Each wall is flat, endless, passes through zero and stands at right angles to its row. A trip goes straight from one point to another. Which walls does it cross, in order?
In the rows, zero is written as 128.

Walls:
(1): [ 93 173]
(2): [121 186]
(3): [69 99]
(4): [ 89 122]
(5): [85 43]
(6): [97 81]
(7): [138  23]
Trips:
[ 78 134] to [138 148] -> 5, 6, 3, 4
[86 89] to [96 92] -> none
[129 158] to [180 121] -> 1, 2, 7

Walls:
(1): [115  88 141 104]
(2): [123  77  83 143]
(3): [170  73 100 113]
(4): [ 86  59 148 170]
Trips:
[127 113 157  97] to [148 134  86 148] -> 4, 2, 1
[143  82  95 199] to [112 139  90 129] -> 4, 3
[ 82 221  97  64] to [100 101 137 119] -> 1, 4, 2, 3
[135 156 121 130] to [184  97  87  66] -> 3, 2, 1
[ 81  93 129 138] to [127  94 124 121] -> 3
[ 61 141 140 145] to [156  65  95  92] -> 2, 3
[123  83 192 141] to [209  65  79  70] -> 2, 4

Walls:
(1): [188 177 177 108 139 157 159 165]
(2): [128 180  96 149 109  95 193  67]
(3): [118 131 160  94 140 125 131 113]
(4): [132  58 106  88  75 166 116 156]
(5): [115 136 123 128 106 149 160  63]
(6): [152 128 145  81 146 156 122 150]
(7): [116  23 157 121 240 159 154 176]
(8): [ 86 102 168 140  67 134 118 112]
Trips:
[130 155 170 120 113 134 123 135] to [105 140 184 114 123 194 176 139] -> 5, 7, 4
[137 106  87 155 200  54 108 183] to [112 133 187 102 134 127 173 156] -> 6, 1, 3, 8

Walls:
(1): [119 140  52  66 110  48 107  75 116]
(2): [144 134 122 150 148  75 103 168  90]
(3): [126 225 154  73  90  89 113  62 176]
(4): [103  99 114 105 108 135 123  70 198]
(5): [134 154 112 145  47  85 140 159 100]
Trips:
[159 121 157 146 188 133 158  66 137] to [ 69 130  51 114 147 130 168 196  93] -> 3, 4, 2, 1, 5
[135  79 133 190  83  83 143 146 130] to [ 69 111 138  86 129  52  85  91  92] -> 1, 4, 3
[113 173 153  86 183 129 123 172  45] to [123 161 136 109 192 179 150  71  47] -> 2
[ 54 151 136 172  35 160  95 102 128] to [161 108  99 102  79 142  27 102 139] -> 1
[110 145  92 140 181 161 139 126 113] to [ 89 141 108 144 147 124 122 138  81] -> 2, 1, 5
[107  69 129 155 128  85 163 105 129] to [ 62 150 167 115 141 151 161 162 179] -> 2, 5, 1, 3
[192 176 120 134 187 200 135  92 132] to [107 108  74 158  82 184 164 162 138] -> 3, 4, 5

Walls:
(1): [128 110 106 163 172 206  87 149  95 114 168 184]
(2): [184 124 114  58 181  26 118 123  75 137 119 186]
(3): [ 92 114 184 138 166 121 129 157 100  95  73 107]
(4): [ 76  97 184  99  67 162 148  98 131  77 180  95]
(5): [ 88  88 170 183 148 103 101 132 112 154 135 154]
(6): [ 96 142 157 134 141  53  37 108 149 176  74 119]
(7): [127  77 170  94 138 104  65 146  88 135 194  98]
(8): [130 136  95 152  75 144 170 110 166 125 135 177]
Trips:
[134 175  95 206 145  91 187 167  84 112  81 130] to [157 198  81 107 114 106 126  81  89 102 156 147] -> 5, 3
[173 130 123  79 134 174  75 131  85 188 123 179] to [103  97 162 120 145  68 116 169 119 147  54 152] -> 5, 3, 1
[154  86  93 166  71 133 114 107 153  53 115 126] to [184 157 133 153 175  77 171 124 176 190  88  98] -> 1, 4, 6, 2, 8
[223   8 161 107 187 126 172 222 103 145 150 180] to [114 137 109  91  94 188  94  75 147  90 171 116] -> 3, 4, 5, 8, 2
[151 127  76 130  27 121 209 162 154 137 152 156] to [168 155  92 177  98 111 103  85 177 106 158 109] -> 4, 6
[107 176 116 159  96 134  52  60  44 135 135 101] to [133 109 112 143 197 178  81 132 134 106 157 135] -> 4, 3, 6

Walls:
(1): [ 77 138 157 113 142  89 167 130 124  42  79 110  83 155 177 179 140 145]
(2): [ 39 162 163 129 104 177 117  99 180  98 170  47 149 177  96 102 168 127]
(3): [138 168 202 122 142 127  83  95 152 149 133 158 150 172 144 121 100 120]
(4): [118 129  98 134 151 157  80  91 126  99  84 124 132  95 100 134 105 129]
(5): [168 169  75 128 122 116 143 193 151 161 112 127  73 174  86 219  77  67]
(6): [120 116 103  92 133 108  86 119 178 147 107 147  94 144 177 117  98 166]
(7): [112 101 143 108  78 157  70 147 106  85 118 128 117 144 115 137 146 101]
Trips:
[ 58 170 119 168 158 154  90 162 168  73  85 159  92 138 171 147  89 151] to [135 124 150 147 123 111 162  99 132 178 118 126 109 103 134 187 161 134] -> 7, 2, 4, 3, 6
[132 152 134 152 119 128 190  58 150   7 152  66  92 109 147 121 153 113] to [152 118  71 190  76 170 117 142  72 128 199 110 159 140 174 183 111 175] -> 7, 4, 1, 5, 2
[102 107 109  99 164 168 159  64 144 134 130  97 152  80 155 129 133 148] to [ 75 144 114 112  66 113 109 127 116  80 121 122 120 152 154 177 155 110] -> 7, 5, 4
[131 131 155 162 134 103 111 141 120 116 178 100 159 133 121 139 124  86] to [189 114 191 139 145  86  76 149 128 111 190  98 145 103 151 158 148 161] -> 5, 2

Walls:
(1): [156 121  69  93  28  73 168 164  90 192 154 162 102 140 135  93  91 146
 170  87 142 104 140 133]
(2): [111 170 151 121 121 155 118 112 121 155 121 110 102 122  96 122  75 200
 149  85 179 114 136 167]
(3): [101 139  65 158 197 110  96 155  87 112 169 129  91 154 163 124 171 124
  32 117 111  66 146 153]
(4): [ 71 121  96 112  84  66 127 147 132  65 131  89 210  82  84  72  86 153
  78 178 150 131 117  95]
(5): [120  88 124 157  66  92 126 140 138  92  76 164 147 123 154 149  53  81
 100 147 149 126 165 180]
Trips:
[213 175  70 160 202  81 148 118 135 144 150  66 160 180 138 207  92 201
 152 132 189 127 111  93] to [108 166 194 120 158 127 111 107 123 156  84 117  95 119 172 129 178 159
  69 134  37 190 160 157] -> 1, 2
[176 175 155 102 140 112 102  94  92 193  45 122 105 102 155 116 124 121
 115 129 103 148  94 194] to [134 148 137  88 134 159 160 140 158 136 115 149 137  62 114  85 105  63
 157 175  64 147  79 115] -> 1, 5, 2, 4
[208 149 126 189 108  85 121  68  89 153 113 114 112 116 134 121 126  88
  96 129 116 110 155  98] to [166 111 163 181 151 176 140  86 155 108 130 176  84 120 174 178 167 191
  80 136 144 102 166 106] -> 1, 5, 2
[125 132 202 196 102 118 165 132 117  92 146 200  68 129 157 106  70  90
 148 178 118 104 110  80] to [137 120 101 156 176 166  90  79 172 144 175 119 137 136  94 138 132 152
 161 112 171 134  90  84] -> 1, 5, 2
[109 135 106 149 152 182 171  89 109 103 154 120 100 183 134 127 103 172
  92  33  95 201 157 118] to [ 66 148 174 102  96  86 117 132 161  80 104 107 150 162 109 168 106 153
  45  92 127 114  72 133] -> 4, 5
[122 136 117 105 136 131 110  81 164 133 111 113  72 136  93 122 156 114
  87 184 124  93 117 120] to [131  59 182 148 100 125 154  70 170 123  82  94 119 164 157 132 127 140
   7 125 132  88 165 129] -> 5
[212 133 133 103 164 138 102  90 127 198 114 155  70 124 101 136 136 100
 105 111  82 128 156 110] to [ 59  95 161 167  80 173 112 130 132 172 127 168  73  64 150 138 115 142
 148 105 115  49 131 227] -> 2, 5

Walls:
(1): [135 200 138 153 129 128 112  54 153 113 133 168 134 135 136 179 168 141
 145 117 146 101 166 191 104 156 156 197  15 105 147  92]
(2): [138 108 110 187 127 121 130  65 120 138 107 227 127 101  75 165 185 199
  71 207 174 124 171 118 116 133 129 116  91 130 172 122]
(3): [ 69 110 136  70  73 135 151 160 117 107 117 102 190 104 164  87  96 121
 100 112 135 122 136  56 106 142 154 159 110 126  92 201]
(4): [ 95  40 144 126 152 165  81 168 109 112  94 149 134 188 195  90 151 180
 119 126  98 115 134 117 119  91 144 131 150 122 157 136]
(5): [141 117 142 146  93  96 144 128 142  73  94 140  96 140 154  63 168   7
 123  81  86 104 142  82 155  91 139 149  59 142 214 138]
(6): [109 139  81  91 127  92 159 131 147 122 110  78  87 121 114 158 175  69
  87 204 135 169 130 153 157 116 141 137 156 161 155 174]
Trips:
[114 122 144  91 121 100  53 110 164 205  86 126 234  60 115 132 177  83
 155 143 155 116 128  63 144  81  65 132  99 118 139 164] to [161 106 145 172 106 161  90 155 130 130 221 145  88  71 113 135 142 174
 149 168  97  64  94 195 155 145 156 129 177  92  45 125] -> 6, 5, 3
[120 222 115  61 133 113  86 149  76 140 101 130 141  73 151 114 123  84
 137 107  67 137 162  46 139  61 157  91 189 130 116  92] to [126 167 182 121 123 160 152  94 136 112 236 110 147  34 144 139 124 201
 118 122 156  91  77 124 125 112 201  90 133 125 121 147] -> 6, 5, 1, 2
[110  52 195 142 181 139 178 191 183 172  82  71 111  54  79 170 167 101
  24 107 146 170 165 127 126 127  96  53  59 185 107  77] to [122 144 117 152 197 140 152 151 109  50 127 134  38 122 178 117 116 123
 125 125 146 154 129 151  94 199  71 159 126 231 157 108] -> 1, 2, 4
[151 193 211 129 140 146  83  98 221  94 159  72 135 219 119  77 104  44
 125  66 145  88 187 105 146 155  75 172 117 146 118 140] to [ 78  99  99 154 146 131 175 179 139 183  48 134 106 175 139 186 152 139
 125 161 116 104 175 147 118 137 181 140 178 112  98 206] -> 6, 4, 1, 5, 2
[130 149 121 173 163  90 124 153  98 116 191 192  82 164 153 158  96  98
 117 142 179 113 206 111 116 117  99 154  95 180 123 128] to [119 101  49 144 107 131 152 105 155 116 114 159  88  68 175  73 157 116
 192 136 141 155  77  93 123 133 136 140 170 141 163 160] -> 6, 1, 4, 3
[133 182  92 126 134 119  89 199 128 142 140 118 126 220  72  58 147  64
 120 104 157  90 135 191 140 110 129 134 129 195 204 164] to [104 148  98 160 112 172 178 128 160 124 169 103 134  92  98 124 191  97
 153 137  90  93 104  86  71  84 105 135 142 167 115  93] -> 4
[156 141 129 172 117 126 160  82 133 204 112  99 178 108 107  73 138 131
  98 167 107  85 126 147 113 127 142 121 126 185 164 128] to [ 92 139 155  65  87 145 152 125 160 137  88 103 124 159  43 112 163  45
 123 129 107 120 183  54  99 128  85 157 122 114 125 102] -> 3, 1, 2

Walls:
(1): [ 59 176 127 116 152 211 143 174 125 140 141  97 127 145 108  80 124 177
 148 112 115 153 156 136  76 151 102 204 143 105 115  90 123 127 169 123
 184 206 119 140 151 135 122 163 114 191 150 133]
(2): [166 145 137  81 112  59 119 122  85 215  55 148 123 119  99  36  88 128
 150 194 167 140 147 104  66  60  79  97 101 110 131 197 112 220  81 134
 172 131 123 156 117 125 151 131 165 141 126 148]
(3): [129  98 159 225 155 160  83 115 122 141 136  58 131 156  58  95  95 149
 158 159 154 129   9  98 125 140 190 109 103  75 179 168 134 159  84 192
 204 128 162 168 165 124 178 134  91  68  96 153]
(4): [142 153  29  58 106 135 157 164 126  73  63  55 157 121 131 156 129 148
 184 156 108 108 156 175 174 148 135 123  92 181  96  79 116  93 122 167
 110  53 169 167  98 149 116 162 124 166 148 164]
(5): [122 162 139 196  90 117 185  52 176 127 125 137 138  85 124  83 122  81
 114 139 106  66  76 134 145  69 125 142  99 169 172 163  99 110  18 114
 169 196 156 102  98 105 160 127  59 199 108 135]
(6): [134 109 201 144 100 158 183 153 133 148  97 161 141  90 140  91 134 136
 132 139 185 158 150 154  98 205 139 107 115  54 120 116 127 111 142 130
 185  73  85 123 213  90 155 149 145 154  82 124]
(7): [ 94 127 132 112 162 104 170 157 121 185  72 127 136 121 134 140  74  96
 129 125  98  68 168  86 108 161 137  93  95  96  71 111 119 126 177 100
 100 102 104  79  92 167  82 120 189 128 140  71]
Trips:
[195 149 136  71 129 147 115 157 143 133 132 133 104 117  89 145 131  77
 136 150 166 106 107 163  63 176 187 159 127 129 122 161 117 106 138 136
 150 125 105 150 177  89 223  98 190  85  94 137] to [158  99 176 139 178 140 136 112 113 112  61 172 153 118  77 129 128 110
 171 163 146 158 129  94 151 110  53 104  80 153 151 182  76 140 133 109
 200 139 146 115 131 149 123 154  50 141 121 110] -> 5
[ 94 154 183 140 152 156 166 141  72 160 133  74 173 136  97 118 191 102
 147 161 167 182  47 186 126 140 167 155  56 113  58  73 109 118 128 121
 186 105  74  79 112 101 158 132  92 138 203 179] to [122 138  97 174 106 102  93  43 124 105 161 122 199 172 187 163 141 103
  75 118 222 100 119 141  98 154 137 134 115 143 150  78  75  93 201 109
 133 190 104 121 121 150  99 172  96 185  71  84] -> 4, 3, 6
[147  80 214 130  95  50 135  57 154 177 113 203 131 101  86 149 220 105
 129 195  78 156 146 125 136  87  43 174 134 142 217 102 142 162 107 128
  99 136 185 133 125 167  46 204 136  78 105 110] to [146 124  94 125  95 110  93 129 120 107 175  98 186 189 150 131  47 193
 118 112 225 119 101 137 121  90  53 132 115 126 107 188 177 165  65  79
 162  29 161 126 152 119 100  77 101  87  99 212] -> 3, 5, 4

Walls:
(1): [124 125  84  92 186 128 130  54  80 105 178 153 116 157 131 181 103 163
 147 158 122 135 129 133 146 153 138  79 118 154  91 145 136  99  99  93
 144 149 249 191 153 215 111 157 143 120 155 134]
(2): [144  85  82  99 110 126 108  67  83 119 106  93 155 113 129  95 124 147
 118 120 167 171 147 167  60 131 121 163 181 103 116  80 172  70 197 182
  96 160 123  38 152  95 148 147  59 159  79 150]
(3): [160 127 134 153 209 125 110  96 106 115 131 178 162 108 155 149 133  95
 121 150  94 113 104 132 168 171 116 165 101 189 147 125 107 136 156  76
 136 149 148 189 128 115 108 183  73  90  91  78]
(4): [132 153 150 146 115 139 133 158 157 191 110 194 145 158 116 130 129 100
 154 168 119 105  83 155  93 110  69 123 114 116  84 124 145  88 198  94
 119 177 103 159 150 191 138 169 114  95  99 117]
(5): [103  52 114  78 132 166 104 125 145 120 130 110 105 135 157 171 190  95
 140  60 141 168 146 134 201 190 114 116 126 107 115  40 140 144  91 120
 149  67 148 176 113  43  88 137 184 162 119 129]
(6): [ 62  65 131 113 111 181 152 103 186  47 118 135 193 108 156 143 142  54
 172 123 134 113 141 102 143 103 121 100 178  84 124 132 115  90 117  90
 111 152 135 124 137 179 112 213  75  77 142  76]
Trips:
[128 158  98 166 116 130  71 112 111 138 176 132 133  78  68 123 193 121
 106  63 135 158 132 100 129 130 117 194 103 112 190 159 110 180 165 118
 127 140 117 120 177 183 148 140 130  62  94 143] to [ 83 135 121  92 128 118 158 113 160 141 159 143 131 145 108 102 103  49
  82  70  84 103  92 119 132 164 196 110 135  59 113 167  47 113 164 120
 107 195 174 183 116 140 152  88  95 126 140 213] -> 2, 6, 1, 3
[167  75 158 104 107 147 153 105 183 145 126 181 121 171 159 224  63 196
 111 125 186 127 105  71 104 148 175 194 100 189  69 158 171 132 166 132
 111  54  64  66 122  95 140  79 102 159 126 146] to [147 125  64 181 171 125 130 148  80  79 130  89 103 181 135 172  75 111
 161 117  70 166 170 139 170 159 144 100 193 142 230 109 125 139 130 101
 127 116 145 149 134  77 146 157 123 112  90 173] -> 5, 3, 1
[114 114 113 116 153 191 192 139  81 145 153 170 157 112  79 105 108 199
 117 109 135 129  49 107  97 122 137 144 110 159 138 162 141 161  92 109
  93 167 186 154  85  88 105 106 149 134 145 144] to [ 78 129  86 188  93 132  92 175 171 121 106 103 119 146 142 151 135 148
  99  98 164  83  95  92 102  94 167 155 140 134 143 171 140 133  86 206
  72 106  99 134 173 193 138 177 123 192 154 111] -> 3, 1, 6

Walls:
(1): [148 101 143 120 171 102  67 150 153 140 173  95 144 154 147 107  74 120
  77 131  74 102 163 127 172 167 249  93 125 123  62 100  99 102 138 116
 162 172 139 185  83 124 132 131 111 105 148  61]
(2): [129 173 125 172 144  95 131  51 112 203 144 111 151  69 137 149  86  71
 172 152 162 130 179 123 149 140 124 157 174  84 115 156  89 109 148 129
  82 111  93  92 124 129 143 138 119 160 163 108]
(3): [123 166 126 112 144 108  29  64 166 143 164  83 110  79  80 129  99 157
 144 136  93 155 120  90  91 164 119 148  90 137 139 142 106 171  68 119
 151  83 127 132  86 107 164 155 147 156  90  65]
(4): [143 135  98 143 106 103 138 111  67  65  99 169 128 168 165 104 170  99
 114  64 154  94 200 101 104  89 112 132 128 143 102 138 149 139 140 172
 133 144  91  81  58 109 111 130 165 235 139 122]
(5): [148 143  86  93 146 148  78 119 109 102  89 186  94  76 151 111  98 135
  64 150 149 114 113 135  45 134  75 195  77 125 132 132 120 105 141  92
 169 132 144 106 125 161  82 107 145 199 156  99]
(6): [ 69 141 100 132 162 102 153 142 105 121 131 105 138  79 142  81 109 135
 184 129  93 180 152 131 144 117 119 122 125 173 195 167  93  65 135 111
 180 165 178 133  76 134 138 149  78 178  84 119]
(7): [171  72 176 175 134  94 116 102  65 100 124 108 135 161  73  67 122 139
 134 204 166  86 112 134 113 116 144  92 223 183 142 119 125 174 122 125
 105 134 127  72  88 132 169 150 136 108 141 102]
(8): [113 168 175 122 110 113 113 169  97 138 108 204  86 141 203 102  71 125
 165 162 156 104 101 148 203 140 162  79 150 106  78 188 143 158 127 144
 140 104  87 129 118 108 143 126 213 133 128 145]
(9): [148 124 118  80 134 195 169 116 132  91 138 147 100 105 124 130 150 174
 115 139 166 155 152 126 166 139 107  78 162  77  99 150  93 153 102  68
 113  93 109 186 130 124 144 132  88 143  69 126]
(10): [111 139  93 104 128  89 160 150 191 134 192 151 124 119  89 102 173 174
 106 165  94 184 125 164 135  95 162  55 166 149 185 128 188 146 109  85
 139 125 149 131 111  75 136  86 180 115 144 130]
(11): [131 130 102 172 111 139 115 104 150 159  91 127 158 202 151 109  85 102
  69 120 119 137 136 108 155 185 183 135 124 121 138 213 158 103 120 111
  95 104 167  81 107 113  94 126 124  85 130 122]
Trips:
[169 128  72  91 163 117 132 154  79 139  94 138 108  89 119 172 122 154
 111 178 115 109 113  92 193 120 137 199 112  50 118 132 142 140 140 141
  98  89 130 123 144 169 138  42 133 116  85 137] to [ 88 142 138 158 245 111 135  86 209 104 178 140 163 133  68 107 123  91
 120 119  50  94 111 131  84  95 144  76  95 144 170 126 141 116 117 136
  66 129  98 177 100 128 151 146 106 127 190 124] -> 3, 8, 1, 10, 9, 5, 6, 7
[156 122 159 182  78 132 160 161 138 134 102 112 161  88 108 167  39  89
 117 118  83  90 111 112 168 106 197 110 141 193 127 162 145 155  68 147
 157  59 114  72 162 135 148 129  97 118 111 126] to [ 74 142 126 122 123 116 134 156  81 122 139  92 126  96 135 137 129  88
 161 183 147  83 138 121 132 121 162  94 126 134 170  74 172 158 110 109
 138 103 117 157 131 118  91 144  84 146 166 113] -> 6, 3, 10, 11
[139 149 125 100  85  97 184 115 121  80  91 153 187 152 181 120 131 110
 135 136 195 128 135 151 136 127 114 118 107 119 112 171 106 156 143 176
 113 123 136 112  98  62 145 126  97 140  78 112] to [142 122 102 138 100 122 130 146 199  71 134 160 139 159  43 140 109 150
 199  92 119  67 129  60 201 127 138  84  78 120 126 179 158 199 107 161
  97 176 140 121 156  52 123  96 126  38 141  98] -> 6, 2, 10, 1, 4, 3, 9
